Each row is a point. To make a cloud, some directions were put in groups of two or more. Within a group, all points are equally far from the middle, so they leave a hole (a ring in 2 directions, a hollow ball in 3). The other directions are filled evenly. Then the cloud was stretched, turned, moved and blurred a little. How many holes are there, and how many directions does each take, smallest first?

Cloud:
[[-36  27]
 [-23 -33]
 [-16  50]
 [ 25  51]
 [ 35  35]
 [ 38  37]
 [ 17   9]
 [ 26  36]
 [ 66  28]
 [  2 -37]
 [-43  -9]
 [-16  -6]
 [ -8 -39]]
Holes: 0

Cloud:
[[-42  -4  42]
 [-14 -13 -50]
 [ 27 -33 -21]
 [ 13  49 -31]
 [ 27 -33 -22]
 [ 20 -28 -34]
 [ -2 -48  33]
 [ -7  56 -10]
 [ 29  42 -30]
 [ 40  -2  43]
 [ -9 -50 -12]
 [ 22  45 -32]
 [ 43   7  40]
 [ 44  31 -22]
 [ -4  33  48]
 [-54   8 -13]
 [ 52   5 -11]
 [ 29  38 -34]
 [-56 -13  10]
 [  2 -38  46]
 [ 47 -12  25]]
Holes: 1 (3)

Cloud (31 x 4):
[[ 38  12 -28 -62]
 [-18 -10 -25  41]
 [-15 -14 -10  41]
 [ 21  28 -26  27]
 [  8  18  42 -32]
 [  3  42  10  18]
 [-69   9 -45   9]
 [-75 -13 -23 -15]
 [-68  10 -47   9]
 [-35  16  31 -29]
 [-13 -46  18  -3]
 [ 55 -33  -9   4]
 [ -4   4  46  -9]
 [-40 -34   8 -40]
 [ 13  -8 -46 -63]
 [ 22 -25 -36 -62]
 [ 47  28   8   9]
 [-75  -1  -8  -5]
 [ 48  27 -34 -26]
 [-19  -2  14  35]
 [-27 -22 -21 -66]
 [-58 -34 -25  -2]
 [ 29 -27  26 -55]
 [ -5 -19   5  37]
 [ 47  37 -10  -5]
 [-61 -23 -14  13]
 [ 71   6   5 -11]
 [ 20   4 -56 -48]
 [  0  28  26  19]
 [ 12  23  21  26]
 [-66  -3   9  -2]]
Holes: 1 (4)

Cloud:
[[ -28   16  -26   74]
 [   7  -35  -63   10]
 [  -6  -18   26   46]
 [ -52  -51  -26    5]
 [  38  -61   28  -34]
 [  -1  -58  -49    9]
 [  64  -59  -35   24]
 [ -10  -21   10   -8]
 [ -14  -24  -62  -28]
 [   9   -3   14   -6]
 [   0  -24  -40    0]
 [  16   -5  -28   20]
 [ -12   -6   26   10]
 [ -28   -2  -45   -6]
 [ -18    8   -1    7]
 [  48  -53  -39   45]
 [ -11    8  -14   42]
 [   1   35  -10   44]
 [ -39    4  -20    2]
 [   6  -28  -12  -21]
 [ -37  -22  -29   59]
 [ -33    8   -3   49]
 [  45  -35   -5   42]
 [ -30   13  -21   23]
 [  -7   -5  -17   14]
 [ -72  -61  -23   14]
 [ -25   39  -26   11]
 [ -42  -13   31  -16]
 [   3  -73   31   -4]
 [  17 -102  -12   13]]
Holes: 0

Cloud:
[[ 37  51  37   4  -3  11]
 [ 10 -27 -52 -11  28  28]
 [ 27 -68  -9  26 -11  23]
 [  5 -40 -43   2 -21 -27]
 [ 42  54 -16  -6 -13 -10]
 [ -4 -47 -23 -14  22  45]
 [ 16  36 -46   1   5 -18]
 [-19  17   4 -47  47 -20]
 [-59   8  10  13  -1  36]
 [-11  23 -34 -12 -22  49]
 [ 52  33  17 -67  -7  19]
 [-14  -7  58  -1  -1  52]
 [ 11 -18  53 -31  28 -35]
 [ 22  35 -35 -46 -12  29]
 [  3  10 -12   2 -30 -51]
 [-20 -12  13   3  16  60]
 [ -4   2 -40 -25  -6  33]
 [ 32 -36  -1 -10  36  82]
 [-55  -8 -33   5  13 -20]
 [-22 -15 -14 -24  61  20]
 [-42  77  -3 -27  -3 -13]
 [-13 -24 -27 -43  13 -36]
 [  5 -18  25 -18 -37  63]
 [ -5   5  42  23  53  -6]
 [ 32  13   8 -38  16 -23]
 [ 48  37 -12 -50  24  49]
 [ 19  56   1 -25 -17 -14]
 [  0  18   4  -5 -29 -49]
 [ 10 -13   5 -31  31  87]
 [ 11 -68  34 -41   4  64]
 [-66  -3  25 -21 -33  -2]
 [  9  38 -60  16   2  18]
 [ 21 -82  11 -32  26  66]
 [ -5 -18  50  12  33  34]
 [  1  -4 -21 -68 -19  33]
 [ 39  -9  46 -27 -12   0]
 [-12 -59  11 -33  30  58]
 [ 13 -16  34  13  16  59]
 [  7 -15  -6  -4 -51  21]
 [-47  60 -14 -10  20  -1]
 [-29  10  16  78   4  18]
 [-31   6  29 -36 -35 -32]
 [ 35 -27  59 -35  46  31]
 [-10  13  -8  61   3  47]
 [ -8 -11  31  27  21  46]
 [  8  -5  57 -44  65  25]
 [  5  38 -18 -23 -58   2]
 [ 30  -2 -25 -11  38  69]
 [  5  -6 -40 -39  17  18]
 [ 14 -65  36  -5  -5 -13]
 [  0  21   4 -54  49  36]
 [-35 -41  35  -2 -19 -29]
 [ 34   1 -59   4  35  14]
 [-11  29  76  -6 -31  29]]
Holes: 1 (3)

Cloud:
[[ 15  12   4  -3  48 -24  -8 -64]
 [-17 -22  23  33  52  18 -21 -30]
 [-42  31 -11   6  63  17 -44   8]
 [ 36  -9 -21  57  -6  18 -19 -12]
 [ 31 -64   2   4 -20 -20  32  10]
 [-11  23   2   3 -25 -16 -52 -24]
 [ -6 -20   6  28  -7 -15  31 -25]
 [  3 -16  -5 -22 -32  -4   0  34]
 [-45  30   4 -24  -8 -22 -20 -37]
 [ 80 -10  38   4 -14  18  19  10]
 [-32  28  25 -43  27  71  18  35]
 [  8  -6 -19   6  48  57 -40  17]
 [  3  17  48 -13 -36 -36  47  15]
 [-53  52  25   1  -2  18 -59  58]
 [ 34  27  45  -5  36  36 -23   3]
 [-32  53  24  19 -36  18  12 -14]
 [-19  35  38 -37  34  42 -40  -6]
 [-53  55 -26 -23   9  41 -70  63]
 [ -6  -8  34  40   3  16  52 -30]
 [ 33   8 -31  15   1 -20  -3 -87]
 [ 54   3 -19  17   4 -15 -43  21]
 [  1  44   7 -14  36  -5 -16  54]
 [ -4  39  -8  24 -21   5   0  71]
 [ 22 -26  70 -48  49 -39  38   0]
 [-36  58  20 -71   6  -7  -8 -52]
 [-16   6  14 -41   4 -17  60 -39]
 [  9  13  -5   5  21  78 -28  29]
 [ 12  18 -50  29  48 -14 -33 -28]
 [ 12   8  39  37  19  28 -39  54]
 [-24 -29  63  27  12   4   7   5]
 [ -8  54  -4 -57  43  -5 -25 -37]
 [ 57 -36  16  28 -22 -33  50 -16]
 [-16 -11  34 -10  21  23  74 -34]
 [ -5  39  -9  17  58 -14 -23  47]
 [ 10  -5 -18  24   1 -42  45 -32]
 [ -1 -20   8  75   5 -15  -4   6]
 [ 12   8 -33  69  32  -6 -29  -6]
 [ -7 -35  40  36  -7  -2 -18  92]
 [ 56 -17  28  56  39 -11  12 -44]
 [  6  70  35 -38  50 -17  20  -8]
 [-17  21 -91  35   7   9 -40   7]
 [ 15 -25  67   9  20  -5  66 -46]
 [  0 -35 -40 -23  27  -1   6  13]
 [ 35  -3  15  13  34   3   9 -84]
 [ 35  -3 -20 -34  35  10  39 -56]
 [-26  10  15 -58  24 -19  41  -2]
 [-18   7 -12  29  59 -33  19  -7]
 [ -9   3 -31  -2  47 -24   3 -45]
 [ 33 -11  27 -27  67 -33 -11   7]
 [ 31 -44 -16  37  54   9  -5  50]
 [ 21 -29   9 -17 -24  -4 -17  38]
 [-41  31  -5 -23 -44  52  29  26]
 [ -2  -9  41 -33  40   5  26 -55]
 [ 17  -2  90  23  69  10  35  -3]
 [ 46  14  70 -29 -14   9  13  16]
 [ 55  29  57  14  15   6  -6   5]
 [ 13  65  41 -17  -2 -25 -23   8]
 [ 13  -9  20 -40  57 -42  35  17]
 [-67  44  32 -34  41  10  22  18]
 [ 62  11  34  -5  60  16   7 -35]
 [ 16 -32  29  22  31 -49  23 -39]
 [  2   8  29  16  -2  21 -57 -11]
 [ 31 -23   4 -25   0  -6  67 -69]
 [ 22  31  -5 -33   1  31  31  19]
 [ 16   4  28 -50  26 -27  20  46]
 [-20  36   9  13  -1 -39 -25 -28]
 [ 13  43 -43  29 -10  43 -59 -11]
 [ 23   7 -28  41  43   4   7 -26]
 [-15  21 -32  27 -31 -24  -8 -25]
 [ 20 -16  -8  14  33 -42   2 -66]
 [ 80 -16  -7  -3  29  17 -17 -10]
 [  2 -30 -38 -20  23  10  13   5]
 [  5  -2  -7  37  21 -19  75   8]
 [-20 -39  11 -14  -6  39 -43  66]
 [-31  14  42 -49 -21  21  34 -36]
 [-22  54  55  -6  20 -17  23 -27]
 [ 13 -44   4 -23 -34 -24  -2  -4]
 [  7  -4 -35  65   5  51 -53   5]
 [-29  -4  44 -22  27  27 -54  15]
 [  0  74  31  -5  -3  14 -36   0]
 [-50  42  42   1  53 -33  -5  35]
 [-16 -21  41  47  -4 -14 -31  59]
 [  2  39  59 -50 -34 -14  51  26]
 [ 90   7 -11  12  10  16  14 -35]
 [ 49  12 -10  37  15  23 -22 -65]]
Holes: 1 (4)
